Every row gives one point. The last column is the point's height on a tilted bowl or saddle (a function of degree 2), plus a little noise. Along how many of its main directions does it bend up, bend down or stay straight?

Points, 11 rows:
[[  3  -8 -30]
 [ 19   7 -40]
 [  1  57  56]
 [ -7 -22 -38]
 [ 17 -33 -10]
 [ -4  33  16]
 [ -1  36  12]
 [ 66  38  -3]
 [-51  -9  38]
 [ 31 -14  -2]
 [-19   6   6]]
Directions: 1 up, 0 down, 1 straight

Points:
[[-84  34  14  36]
 [ 24  -2  -7   7]
 [ 15   7 -16   7]
 [ 26  16  14  31]
 [-76 -28 -58  59]
 [  9 -12  22  14]
 [ 19 -38 -13 -31]
 [ 54 -26  33  25]
 [-31  29   8  14]
 [-24   2 -18   4]
 [-19 -26   4  -1]
 [ 22  14  16  29]
 [ 19 -31  24   0]
 [  0 -37 -23 -27]
 [ 21  35  13  35]
 [-11   9  50  56]
 [  8 -19 -23 -13]]
Directions: 2 up, 1 down, 0 straight

Points:
[[ -3  17 -20 -36   6  12  44]
 [-10  10   0 -10  14  34  17]
 [  4 -37 -37 -13 -10 -25  13]
 [-23 -15 -53 -13 -21  50  33]
 [  3 -53  20 -82  35  61  79]
 [-25  22  72  59  37 -30  39]
 [-21  41 -35 -24  44  33  70]
 [  1  -7 -23  33  43 -49  16]
 [-11   8 -10 -12   6  15  19]
 [-15 -12  12   9 -30 -23  -8]
 [ 48  62 -11 -23  20  -4  75]
 [ 22 -20 -19  14  11   8   6]
 [ 33 -16  14  19 -14 -29  -7]
 [-56 -12  -2  -1  -6 -25   9]
 [ -6  11 -18  20  -4  51  19]
 [-44  -7  57  69 -59  67  49]
 [-24  -7  -9   7  -5  -5   2]
 [-46  21 -53 -13 -33  21  -5]
 [  7 -18  26 -69 -12 -56   0]
 [ 16  16 -26  26 -40 -29  21]
 [-37  25  30  23  24  20  12]
 [-36  26 -24 -14 -11  15  20]
 [-15   9 -59   6 -23  37  17]
 [-19  -4  28   2   5 -33  -3]
 [-50 -47  -5  19  14   9  21]
 [ 33  13  27 -10  25  14 -18]
 [-22  -7  -5 -27 -26 -15   6]
 [  6  17  -8   3  10  29  19]
 [ -7  15 -53  12   5  21  30]
 [ 32 -17  -2 -11  33 -28 -23]
 [ 11 -32 -35  10  38 -22   3]
 [-29  21 -39  36 -51  12 -30]
 [ 27   5 -31  34 -64   0  30]
 [-10 -19 -11  -2 -16 -46  -2]
 [-16   1  -7 -29  20  22  27]
 [-15 -24  -8  27  17  38  10]
 [ 11   0 -12  36  59 -46   2]
 [ 14   6 -11  29  22  57  19]
 [-15  10  -2  24  39  24   7]
 [ 55 -49  20  25 -18  15  21]]
Directions: 3 up, 1 down, 2 straight
